Each row of a before or after table is a point. One or more steps were done to the points. Then noise was added and the rows were shuffled. The steps act on how far a point lies along the listed directions, d1 being the first. Write out the steps. A step turns or swaps two directions, mirrors them in a line or flattens them onto one, adds a multiple of one to another, or multiplies one. Angles are multiples of 10 degrees, from the lower direction toward the higher: turns from -170 to 170, lines from 10 to 170 but not 90. Use the fewest steps. Two steps may share a direction if one is a turn and the other turns, adds or multiplies; they go together, in the order done. Otherwise the lowest direction goes first.

Directions:
(1): [-38 -28]
(2): [-28  38]
Before (14 x 2)
[[  3  39]
 [-45  14]
 [ 19  57]
 [-11 -46]
 [ 24 -18]
 [  4  14]
 [-10   1]
 [-24  -5]
 [ 32 -31]
 [ -5  28]
 [-27   7]
 [-42  17]
 [ -9 -24]
 [ -9  31]]
After (14 x 2)
[[-26   1]
 [  2  47]
 [-11   1]
 [ -1 -17]
 [-21  16]
 [-19 -25]
 [ -9 -38]
 [ 40  20]
 [ 30  10]
 [-45  -2]
 [ -3  25]
 [  2 -59]
 [-47   0]
 [-14 -25]]
Steps: swap d1 and d2

Directions:
(1): [ 43 -30  -1 -41]
(2): [ 30 -28   8  52]
Before (8 x 4)
[[-22  15   0  -4]
 [-19  27  10   5]
 [-14   4   4  -2]
 [ 14  -6  -5  32]
 [-45  31  -2 -15]
 [-27  28  -7 -47]
 [  0   4  -4  -5]
 [-15  13   8 -34]]
After (8 x 4)
[[ 29 -11  15  10]
 [ 28 -30  10  39]
 [  4 -11   6   7]
 [ -3  -2  17  36]
 [  6  -7   8  60]
 [  8   4 -13 -32]
 [ 15 -15   5  15]
 [  1   2  -2   7]]
Steps: turn d1 and d2 by -150 degrees

Directions:
(1): [ 16   6  24  -4  60 -45 -19  12  28]
(2): [-39  36 -13  36  35 -10  19 -17 -39]
(3): [ 43 -35 -18   9  -5 -42  12 -33 -35]
(4): [-53 -17  17  -2 -37 -54  -1   5   9]
Before (11 x 9)
[[-23  -1  18  18 -12 -50   1   6  -1]
 [ 13 -13  15  -7  12  -5 -19   1  21]
 [ -5 -39  -7 -14 -31 -55 -14  -2  -2]
 [ 21 -12  19 -10 -25  24   0  22  13]
 [-48  14  22   8  -9 -30   1  11  28]
 [ 22  -6 -15  26  35 -31   9 -25 -18]
 [-53  33  11   2  19 -17  -1  -4  -1]
 [-41  -3 -22  13 -56  13  22 -12 -38]
 [  3 -23   2 -31 -20  19 -10  23  21]
 [-31  30  24   4  19   4  -8  16  22]
 [-15  -7  -4  -3 -58  50   3   4   5]]
After (11 x 9)
[[-19  -2   3  -2 -58  58  -1  11  11]
 [ 41 -37 -22 -12 -10 -32 -13 -13 -18]
 [-39  44  28   2  24  23 -13  30  34]
 [ 29 -19 -19  30  27 -54  11 -37 -27]
 [ 15 -15  17  -5  12  -7 -19   2  23]
 [-23  32  17   8  18  16  -2  17  28]
 [ 11 -12  22 -11 -29  21  -2  24  19]
 [  0 -17   3 -31 -18  30 -15  26  24]
 [ 10   8   5  21  11 -17   3   1  -8]
 [-21  -2 -29  16 -43  30  22 -17 -44]
 [-44  46   6  -2  33   9  -3   2   5]]
Steps: multiply d3 by 1.6; multiply d4 by 0

Directions:
(1): [  1   0  -6  -5  60 -10  11 -15  10 -19  22   6   2  -4]
(2): [ 12  10   7   5 -17 -34  -1   0  40 -12  18 -29  -8  19]
(3): [ 35   8 -13  19   1 -24  13   8 -26 -20 -21  20 -16  16]
Before (13 x 14)
[[  3  -3  -3   7   4  17  12   8 -48   6 -26  42  -6   0]
 [ -9 -11   2  -6 -12  31  -5   1 -20  14 -26   8  15  -4]
 [  7   2   3   7  11   0   9  18 -53   7 -21  33  -8  -4]
 [ -6   6  -4   4   3   7  10  -1  -8  -5  -7   9 -12  -4]
 [-20   4   9  -2 -13   8 -14  -9  28  31  20 -30   1 -10]
 [-16 -14  -9 -29  30  16  -7  -9  15  15  16   0  11  -9]
 [ -1  -7 -24 -15  60  27  17 -16 -35 -15  -2  32   1 -24]
 [-17 -18   0  -4 -32  25 -11   8  17  15   8 -14   0  -4]
 [ -2  -2  12  -8 -18  18 -16   4   1   8  -2 -16   5 -10]
 [-10   3   4 -11 -17  21 -11  -5  16  13  -1 -19   8 -12]
 [-31  -1   9 -18  52  26   5 -15  18   6  28   4  22 -22]
 [-13  -8  10  -6 -16  -7 -13  -3  39   5  25 -33  -1  -6]
 [-13  -9   2   1 -18  13  -2   8 -13  10 -15   1   4   2]]
After (13 x 14)
[[-10  10  28  -2 -37 -20  -8  15  23  17  17 -30  -4   9]
 [ -8   7   2   5 -14   1   5   1   9  -3  -1  -7 -13   0]
 [ 37  18 -10  10 -55 -36   6  10  16 -18  -7 -25 -24  26]
 [ -9   7  21  -2 -39 -15  -4   3  38   8  19 -27  -5  17]
 [  6  -1   5  -7  29   3  -6  -6   6 -14  13  -8   3 -10]
 [ -3 -16 -13  -3  41   8   7  -6  16 -15  23   4  -4  -5]
 [ 32   0 -22  -2  15 -28   7   2   0 -13  -6  11 -13  22]
 [  9   6 -10  -5  36   3   6 -15   7 -12   4  -1   1  -7]
 [  7   6 -13   8  54  -3   9 -16 -12   2  10  14  -9 -10]
 [ 43  21  -8  24  13 -38  23   8  -6 -29 -10  19 -14  23]
 [  4 -14 -13   1  44   7   6  -7 -26 -10  -2  24  -5 -18]
 [-15  -5   4  -4  12  -6   2  -5  19  -4  14 -14   6   5]
 [  2  -1   6  -5  10 -13   0 -11  36 -12  13 -24  11  13]]
Steps: turn d1 and d3 by 120 degrees; multiply d2 by -1

Directions:
(1): [ 11  -8  38 -11  -5   2 -60 -19   5  -3  17  -3 -14  -2  -6  -6  -4   2
 -19 -27  -1 -16  27 -47]
(2): [ 46 -33  37  12  12   7   6 -11  25 -20 -21   4 -19  21   8 -31   2 -18
 -10  31   8  -2   0  29]
(3): [  5 -30  -7 -38 -12 -26  -8 -13 -21   2  14 -12  -5 -42  28  10  14 -38
  28  21  -6 -23  11  16]
Before (9 x 24)
[[ -7  17  13  13  13  19 -12   9   8  -3  -1   1   4  17 -14   1  -8  22
  -10 -18  -4  11   3 -11]
 [ 15 -28  13 -22   8 -19 -29 -13  -7  -6  11 -10 -13 -18  13  -4  10 -25
   17   5  -6 -34  26  13]
 [ 24 -21  23 -13  10   0   3 -10  12 -22 -15   0 -24   5  20 -19   9 -21
    1  27   1 -18   5  15]
 [  1 -12   7 -24  -5  -1 -37 -12  -4   2   3  -2  -7 -13  -4   0   1 -23
   -4  -1  -3  -3  22 -18]
 [ 33 -43  53 -22  -2  -7 -41 -36  16 -10   7  -9 -28 -14  18 -25   4 -28
   -8  15  -3 -24  25  -7]
 [ 26 -19   7   1   6  -2  16  -7  13 -14 -11   3  -5   3   2 -10   1 -13
   14  24  -5  -7  -3  28]
 [-20   6 -10  -3   1  -1 -11  -7 -11  -1   7  -1   4  -5  -7  10  -4   8
    2 -15 -10   2  -6 -22]
 [  4   0  -5  12   9  13  12  10  14   4  -8   6   1   4 -12  -9  -3  11
  -11  -3   9  15 -12  -4]
 [ 29 -33  -1 -17   2 -11  31  -1   1 -16  -7   0 -10  -8  32  -7  13 -34
   20  52   7 -13   0  56]]
After (9 x 24)
[[ 43 -44  27 -22   1  -8  -2 -14   8 -21  -2  -1 -21  -5  32 -17  11 -37
    8  43   7 -22  14  35]
 [  8 -24  39 -35 -11  -8 -59 -32   2   1  26  -9 -22 -29  11  -9   5 -14
   -4 -12 -10 -25  33 -35]
 [  4 -22   4 -27   5 -19 -33 -11 -12  -3  16 -10  -8 -22   9   4   8 -20
   19  -6 -11 -35  29   4]
 [ 21 -19  31 -20   6  -1 -21 -14  11 -21  -4   0 -23   2  15 -18   9 -17
   -4  10  -3 -27  18 -10]
 [-23   7 -18   0   3  -3   6  -1 -13   0   2   3   9  -5  -7  10  -2   7
    7  -8 -10   5 -14 -10]
 [-10  22   7  13  13  19  -6  10   6   0  -3   2   6  15 -13   3  -7  22
   -8 -16  -4  10   2  -6]
 [  8  -3   0  12   8  12   9   8  16   1  -8   5  -2   6 -12 -11  -2  11
  -15  -3   9  13 -11 -10]
 [ 28 -21  22  -4   4  -2  -4 -15  16 -16  -5   1 -11   3  -2 -14  -2 -13
    8  15  -4 -13   6  12]
 [-13  -2  -7 -26  -7  -3 -32  -6 -10   6   8  -3   0 -21  -8  11   1 -18
    3  -7  -5  -1  19 -20]]
Steps: turn d1 and d2 by -40 degrees
